Every row gives one point. Any point is a mix of the corners, with weights that add up to 1. It lies inside the corners' shape when no weight is negative. Is each point inside? If not, which corners have a negative weight?
In the rows, 128 means zero.

Corners:
(1): [ 95 170]
(2): [138 154]
(3): [133  35]
Points:
[132  44] -> inside
[ 89 145] -> outside (2)
[108 192] -> outside (3)
[104 116] -> outside (2)
[ 98 164] -> inside
[119 182] -> outside (3)

Corners:
(1): [123 106 134 159 136 170 121 147]
(2): [122 150 124 114  82  51  79 159]
(3): [140 201 155 182  19  91 136  98]
(4): [123 138 101  96 172  94 119  94]
(5): [161 151 125  71 249 184  96 139]
(6): [170 152 104 136 136 162  60 136]
(7): [164 160  93 128 135 150 129 155]
(8): [107 188 109 142 109 132  96 137]
(9): [104 130 112 113  16 138 106 108]
Points:
[135 165 110 126 133 138 103 136] -> inside
[142 145 122 145  38 180 122 125] -> outside (2, 4, 8)
[133 138 112  85 211 176 114 128] -> outside (2, 3, 6)
[131 146 117 134 109 151 111 126] -> outside (2)
[128 143 108 117 142 130 100 141] -> outside (3)
[128 146 123 125 102 108  89 132] -> outside (7)
[162 161 112 121 193 167 120 137] -> outside (2, 9)
[109 146 139 122 199  94 125 126] -> outside (6, 7, 9)

Corners:
(1): [ 56  84 108 211 115  89 128 174 120 129 149 105 131  83]
(2): [158 212 226  61  87 169  71  85 169  65  62 181 186 199]
(3): [133 199 242 112  94 247  17  80 188  58  86 186 162 222]
(4): [163 131 120 137  84 125 152 144 144  92 130 108  97  99]
(5): [166 171 147 137 105 160 146 152 131 134 134 181 157 158]
(6): [103  53 165 196 194  71 186 174 154  97 177 110  76 129]
(7): [108  88  97 200  94  74 176 105 177 171 194 129  98  72]
(8): [166 119  75 136 144  81 126 124 115 106 132 121 125 112]
(9): [ 94 112 156  71 101 188  84  94 137 117 128 139 156 119]
(10): [161  80 133 212  87  87 190 110  75 154 148 144 106  97]
(11): [ 69  48 148 189 202 136 178 156 200  59  94 106 144 135]
(12): [ 52   7 131 168 157 120  93 189 194 109 106  89 129 173]
(13): [109 133 139 146 127 137 162 106 116 171  88 115  83 119]
(14): [168 130 127 209  94 113 139 106  94 167 162  55 134 114]
(15): [198 166 219 132 122 185  60 123 184  95  73 162 169 139]
Points:
[121 145 173 109 107 159  95 111 148 119 111 172 152 153] -> outside (4, 11, 14)
[129 119 153 176 115 120 117 134 147 138 128 141 128 151] -> outside (4, 9, 11)
[117  88 129 158 127 107 150 137 148 121 133 130 114 113] -> outside (3, 14)
[ 92  58 127 184 159 116 140 163 178  80 150  93 116 110] -> outside (2, 5, 10, 13)
[136 111 144 145 118 128 127 119 154 102 131 131 137 144] -> outside (1, 13, 15)
[122 114 137 169 110 119 138 116 158 132 148 133 120 118] -> inside

Corners:
(1): [ 92 146 148 154 152  82 192 104 108  70  99 124 112  99 107 136 155 138
 151 183]
(2): [ 85 142 157 163 160  92 111 131 144 175 110 148 129 114 112 116 155 107
 133  97]
(3): [170 145 109 118  93 143 118 120 117 125 165 115 133 169 160 147  99 158
 115 132]
(4): [166 118 120 156  91 156 217  89  77 158 168 129  87  96 140 132 119  65
 117 148]
(5): [149 111 158 119 146 135 128  94 204 101 142 182 156 102 143 160 154 184
 134  83]
(6): [146 103 182 164 132 236 227  98 100 106  90 125 147  75 179 128  97 131
 104 137]
(7): [121 139 125 160 146 121 151 144  94 105 142 131 125 141 143 113 106 126
 111  94]
(8): [155  81 127 154 132 119  95 109 110 206 114 145 169 132 112 153 147 121
 120 113]
(9): [ 50 138 181 113 128 125 132 213 106  79 105 209 120 126 154 136 149 154
 146 164]
(10): [149 120 146 169 122  90 148 102  92 124 156 115 176 103 131  90 158 124
 126 190]
(11): [137  95 142  18 132 130 111 194 101 118 112 162 190 151 143 124 129 103
 180 101]
(12): [178 150 128 124 142  91  91 161 136 127 121 118 107 127 131  97 150 154
 130  81]
(13): [134 120  50 140 107 106  85 118 146 142  95 174 138 128 158 173  82  95
 122  65]
(14): [103 107 162 139 159 113 150 152 109 129 158 142 116 100 141 135 138 146
 191  93]
(15): [171  74 153 155 133 104 112 113 249  96  97  90 157 125  48 140  89 144
 126 186]
(16): [158 135 125 136  66  88 125 110 174 103  93 155 152 165 157 108 152 136
 125  98]
(17): [130 135 126 129  62 125 115 223  95 114 140 138 164 124 144 119 142  74
 147 105]
(18): [115 129 162 157 156  99 142  96 124 119 138 131 100 106 152 144 145  88
 122 111]
(19): [139 124 139 161 117 144 102 104 125 103 149 133 125 122 141 118 128 149
 123  96]
(20): [136 132 128 165 158  96  94 110 135 147 121 165 125  99  88 178  29 109
 134  74]
(21): [168 119 134 121  40 122 174 119  99 115 160 107 103  98 142 111 137 147
  94 115]
Points:
[135 117 143 138 120 122 144 128 121 122 124 137 136 117 140 123 141 123
 129 120] -> outside (3, 20)
[143 146 149 170 111 124 148 121 108 138 160 127 119 109 151 106 140 118
 121  94] -> outside (1, 8, 9, 11, 13, 15)
[124 130 143 129 119 126 140 141 108 118 131 150 129 125 155 123 149 132
 134 115] -> outside (15, 20)
[131 113 157 140 152 136 145 118 136 117 138 149 127  93 140 132 120 140
 135  98] -> outside (1, 3, 8, 16, 17)
[143 124 138 151 107 123 131 125 131 125 132 139 132 119 142 127 130 129
 119 113] -> outside (1, 11)
